Each row of a before or after table is a point. One or more steps were done to the points. Then noise was added and the rows were shuffled. The steps act on how far a point lies along the listed directions, d1 being the first. Name the steps. A step turns or swaps two directions, mirrors them in a line or flattens them onto one, adds a multiple of one to another, or multiplies one. Angles are multiples of 10 degrees, from the lower direction toward the higher: turns from -170 to 170, lines from 10 to 170 but not 90. Use the fewest steps. Two steps may share a direction if one is a turn and the other turns, adds or multiplies; they go together, in the order done. Otherwise the lowest direction goes first.

Directions:
(1): [-3.6  4.3]
(2): [4.3 3.6]
Before (13 x 2):
[[ 0.6 -0.1]
 [ 2.2  6.7]
 [-1.6 -2.8]
 [-0.6 -2.8]
 [ 3.8  4.4]
 [ 6.9 -6.8]
 [-3.8  1.7]
 [ 5.9  0.6]
 [-2.5  7.6]
 [ 5.1 -3.3]
 [ 2.8 -2.8]
 [ 5.0 -1.9]
 [-2.6  1.9]]
After (13 x 2):
[[ 7.1 -1.2]
 [-5.5 -8.1]
 [-2.3 -5.8]
 [-1.0 -5.7]
 [-2.4 -3.2]
 [ 0.9  4.0]
 [ 1.8 -5.8]
 [ 6.8  3.7]
 [-0.3 -0.4]
 [-2.8 -0.1]
 [ 1.6  2.4]
 [-3.0  1.2]
 [ 4.7 -3.6]]
Steps: turn d1 and d2 by 80 degrees

Directions:
(1): [-7.8  4.0  5.4 -0.6  1.3  0.3  2.5 -3.1]
(2): [-5.7 -3.2 -1.9  3.2 -2.1 -5.4  1.0  5.7]
Before:
[[ 4.6  3.3  3.4 -3.3  3.6  5.0  0.4 -6.8]
 [ 4.8  0.9 -4.6 -0.4  0.7  2.4 -0.5  0.0]
 [10.9  0.3 -1.1 -3.1  1.4  4.3 -3.5 -5.2]
 [ 5.2 -3.2 -5.9  2.1 -2.9 -5.2 -4.5  5.6]
 [-1.2  1.1  1.1  1.7  1.9  0.8  0.9  0.5]
 [10.9  1.0  1.2 -4.4  1.3  6.6 -1.5 -5.8]
 [ 6.9 -4.0 -7.1  1.7 -1.4  0.0 -1.9  2.1]
 [ 8.1 -4.4 -7.2  1.5 -1.9 -3.5 -2.8  4.9]
 [-4.8 -0.9 -0.6  1.9 -2.2 -0.4  1.8  3.4]
 [ 2.2  4.4  5.5 -2.3  3.3  6.9 -0.3 -7.2]
 [-5.9  0.5  3.4  2.4 -2.9  0.4 -0.5  1.4]]
After:
[[ -9.9   2.7   2.8   2.3  -1.1  -6.3   0.2   2.1]
 [ -4.1   4.3   0.5  -0.4   1.7   1.7   2.1  -2.1]
 [-11.3   3.2   3.9   1.5  -0.1  -4.9   3.2   0.4]
 [  2.9  -2.9  -1.7   2.4  -3.8   0.9  -3.3   3.4]
 [ -2.9   5.7   6.9  -3.1   2.7   3.3   0.8  -8.6]
 [  2.0  -0.1  -0.6   1.7   1.5   0.9  -0.1   1.2]
 [  7.1   2.5   2.5  -2.3   2.9   7.4  -1.8  -6.0]
 [ -9.8   2.3   2.4   1.7   0.2  -1.2   3.2  -1.9]
 [ -0.3   5.5   7.5  -4.4   2.4   5.8   1.9  -8.5]
 [ -0.3  -2.6  -3.1   1.9  -2.6   0.0   0.1   4.5]
 [  5.1   3.0   3.1  -3.3   3.8   4.9   0.2  -6.7]]
Steps: mirror d1 and d2 in the line at 100 degrees

Directions:
(1): [ 4.1 -6.3 -1.4  2.7 -0.6  3.4 -2.2 -0.2 -6.0 -1.2 -3.7 -7.3]
(2): [ 2.7 -0.1  5.2 -0.8  7.6  0.4 -5.5 -6.4  3.1 -1.7  2.8 -2.0]
Before (12 x 12):
[[  4.9  -3.4  -0.4   1.0   1.3   1.3  -4.4   0.6  -3.7  -3.8   1.3  -6.1]
 [ -5.4   3.2  -1.7  -2.9  -3.0  -0.3   6.1   2.7   3.0   0.2   2.5   3.8]
 [ -0.5  -1.7  -8.5   0.9  -7.0   1.4   3.4   4.4  -2.7   3.9  -3.8   2.4]
 [ -1.1   3.0   1.2  -0.9   1.9  -2.7  -0.4   1.7   4.0   2.1  -0.8   0.2]
 [ -6.5   4.2  -3.4  -0.7  -3.7  -5.3   6.5   3.9   2.1   0.4  -0.6   7.6]
 [ -1.0  -4.5  -4.2   0.8  -8.3  -0.8   4.8   6.0  -7.1   0.7  -5.2  -2.5]
 [  6.6  -2.0   2.2   1.6   5.6   1.4  -5.5  -4.3  -2.3  -1.0   1.5  -4.5]
 [  5.6  -6.8   3.1   0.7   5.6   2.8  -4.6  -6.9  -2.5  -2.4  -3.7 -11.5]
 [ -4.1   3.3  -3.9  -0.5  -7.5  -3.8   5.7   6.6   2.5   2.5   0.0   9.1]
 [ -3.5   1.8  -5.9  -0.7  -5.6  -2.3   5.9   7.9  -2.9   3.5   0.1   2.8]
 [ -0.5  -0.7  -2.9   0.5  -2.4   2.5   3.5   1.9  -0.7   3.7  -2.4   2.0]
 [ -1.3   2.5  -2.2   0.6  -9.0   0.6   4.1   5.1  -3.7   2.9  -2.3   1.0]]
After:
[[ 5.1 -4.6  1.9  0.4  6.8  1.7 -5.7 -3.4 -3.1 -0.6  1.6 -7.7]
 [ 4.8 -0.2  5.8  0.4  3.2  2.9 -5.9 -5.5 -0.8 -0.2  0.3 -5.4]
 [ 2.6 -2.1  1.1  0.3  4.1  3.6 -1.4 -3.5  0.8  2.1 -0.7 -0.9]
 [ 3.4 -7.5 -0.9  3.3  2.6  1.2 -2.8 -2.8 -6.0 -3.4 -4.7 -7.5]
 [ 1.7 -5.6 -0.8  0.6  0.4  4.8 -0.3 -1.1 -3.7 -2.5 -1.1 -7.5]
 [ 5.2 -2.9  0.6  0.0  6.7  2.9 -6.8 -7.3  2.0  0.5  0.6 -2.4]
 [-1.9  6.7 -1.4 -1.2 -2.0 -3.4  3.4  2.8  2.7  2.3  3.5  7.2]
 [-1.1  5.5  0.7 -2.4  0.9 -3.3 -0.4  2.1  3.9 -1.8  5.7  4.5]
 [-6.9  8.2  1.1 -4.8 -0.6 -5.4  6.3  0.1  8.5  2.2  2.0  7.6]
 [ 7.1 -8.4  0.8  3.2  1.9  2.9 -6.2 -2.6 -4.4 -2.3 -3.1 -7.4]
 [ 2.4 -1.2  7.5 -2.3  8.1 -1.6 -5.5 -7.3  2.5 -2.1  2.8 -3.0]
 [ 0.6 -0.9 -1.4  0.7 -1.1 -0.9  0.3  3.4 -0.5  1.8 -3.6 -3.4]]
Steps: turn d1 and d2 by 150 degrees

Directions:
(1): [-3.0 -4.1 -3.8  2.0 -8.1 -2.5  3.0 -1.6 -1.4 -1.0  4.0  0.8 -4.7  5.2
  0.2  7.2  1.4  0.6 -7.5  2.4]
(2): [-0.2  2.9  8.1  0.3 -0.9  3.3  4.3 -5.9  3.2 -4.1  3.0 -0.1 -2.1  0.6
 -4.1 -1.0 -7.2 -5.5 -3.8 -4.3]
(3): [-5.4 -4.0 -0.3  4.5 -3.1 -2.6  7.5  2.7  2.8  4.6 -0.5 -2.4  6.3 -6.0
 -3.0  3.1 -3.5  0.7  3.9 -3.0]
Before:
[[  1.7  -0.9  -3.3  -2.8  -1.1  -1.5  -3.3   0.9  -2.3  -2.0   0.8   0.8
   -2.7   3.3   3.4  -1.1   2.3   0.9  -1.3   3.2]
 [  3.1   1.3  -4.4   1.5   2.0  -1.4  -3.6   1.5   0.0   2.7  -2.4  -1.1
   -0.6  -0.7   1.2   0.0   6.6   3.1   2.5   2.3]
 [  3.1   1.5  -2.3  -1.4   4.0  -1.6  -2.2   1.3  -3.7  -1.0  -2.9  -1.2
   -1.1  -0.1   1.5  -2.3   3.4   1.5   3.4   1.9]
 [ -5.5  -3.3   3.0   7.3 -10.0  -4.8  11.8  -3.6   4.4  -3.8   5.4  -1.2
   -2.9   0.9  -6.1   6.1  -8.5  -4.7  -7.6  -3.1]
 [ -3.9  -2.0   1.2   2.9  -1.1  -0.5   4.5   1.9   1.6   0.5   2.7  -3.5
    4.7  -3.4  -2.9   1.1  -4.3   0.0  -1.1  -2.8]
 [  3.5   8.2  10.8  -1.4   0.9   7.4   0.9 -12.2   4.9  -9.4   4.8   2.1
   -5.1   3.9  -4.8  -5.8  -5.4  -8.9  -3.6  -3.8]
 [ -4.3  -2.7  -5.1   2.0  -2.0  -3.6   2.1   3.6  -1.0   3.4  -0.9  -0.4
    3.0  -3.5  -0.3   4.2   2.5   4.0   4.0  -0.6]
 [  1.7   3.9   5.0   0.1   0.3   2.7   2.2  -1.4   0.9  -1.6   0.1  -1.2
    1.2  -1.2  -2.1  -2.4  -4.5  -4.4  -1.7  -4.4]
 [  1.6   2.4  -1.4  -2.3   2.2   4.3  -2.9   1.5  -2.0   1.8  -3.5  -1.2
    1.6   1.5   0.8  -1.6   5.0  -0.1   2.5   2.2]]
After (9 x 20):
[[ -6.5  -1.6   7.5   7.8  -6.3  -3.1  14.1  -3.4   7.2  -2.4   4.1  -3.0
    1.7  -5.2  -8.8   2.7 -13.7  -6.2  -2.1  -7.2]
 [  3.3   0.9  -3.8  -1.5   2.6  -2.6  -2.7   1.6  -4.6  -1.1  -2.4  -1.1
   -2.4   1.8   2.7  -1.0   5.0   2.5   1.6   3.3]
 [ -0.2  -3.1  -5.0  -1.3  -3.2  -2.5  -1.1   1.6  -2.3  -0.5   1.3   0.4
   -2.3   2.8   3.0   0.9   2.3   1.5  -1.8   3.7]
 [  2.7   0.2  -6.0   1.7   1.1  -2.0  -4.4   1.8  -0.5   2.8  -2.1  -0.8
   -1.0   0.3   2.4   0.9   8.0   4.3   2.6   3.3]
 [ -2.8  -1.5  -4.7   0.7   1.4  -2.5  -0.1   4.8  -1.1   4.2  -2.8  -0.5
    4.7  -5.5   0.1   1.9   3.1   4.4   7.0  -1.2]
 [  1.9   1.5  -2.8  -2.2   1.2   3.8  -3.2   1.5  -2.6   1.9  -2.6  -0.9
   -0.2   2.9   1.4  -0.1   6.2  -0.1   0.6   3.3]
 [  2.2   4.9   6.2  -0.4   0.4   3.5   1.5  -2.7   1.0  -3.7   0.5  -0.7
   -0.6   0.3  -2.2  -3.4  -5.2  -5.6  -3.3  -4.5]
 [ -1.9  -0.6   3.1   1.7   2.4   0.9   2.7   1.6   2.1  -0.4   1.7  -3.4
    5.5  -4.4  -2.9  -2.6  -5.0  -1.2   0.9  -3.3]
 [  1.5   7.2  12.1  -0.3  -3.4   7.3   3.5 -15.1   5.6 -11.7   8.3   2.7
   -8.1   6.7  -6.3  -2.7  -7.8 -10.9  -8.8  -4.4]]
Steps: turn d1 and d3 by 40 degrees; multiply d2 by 1.3
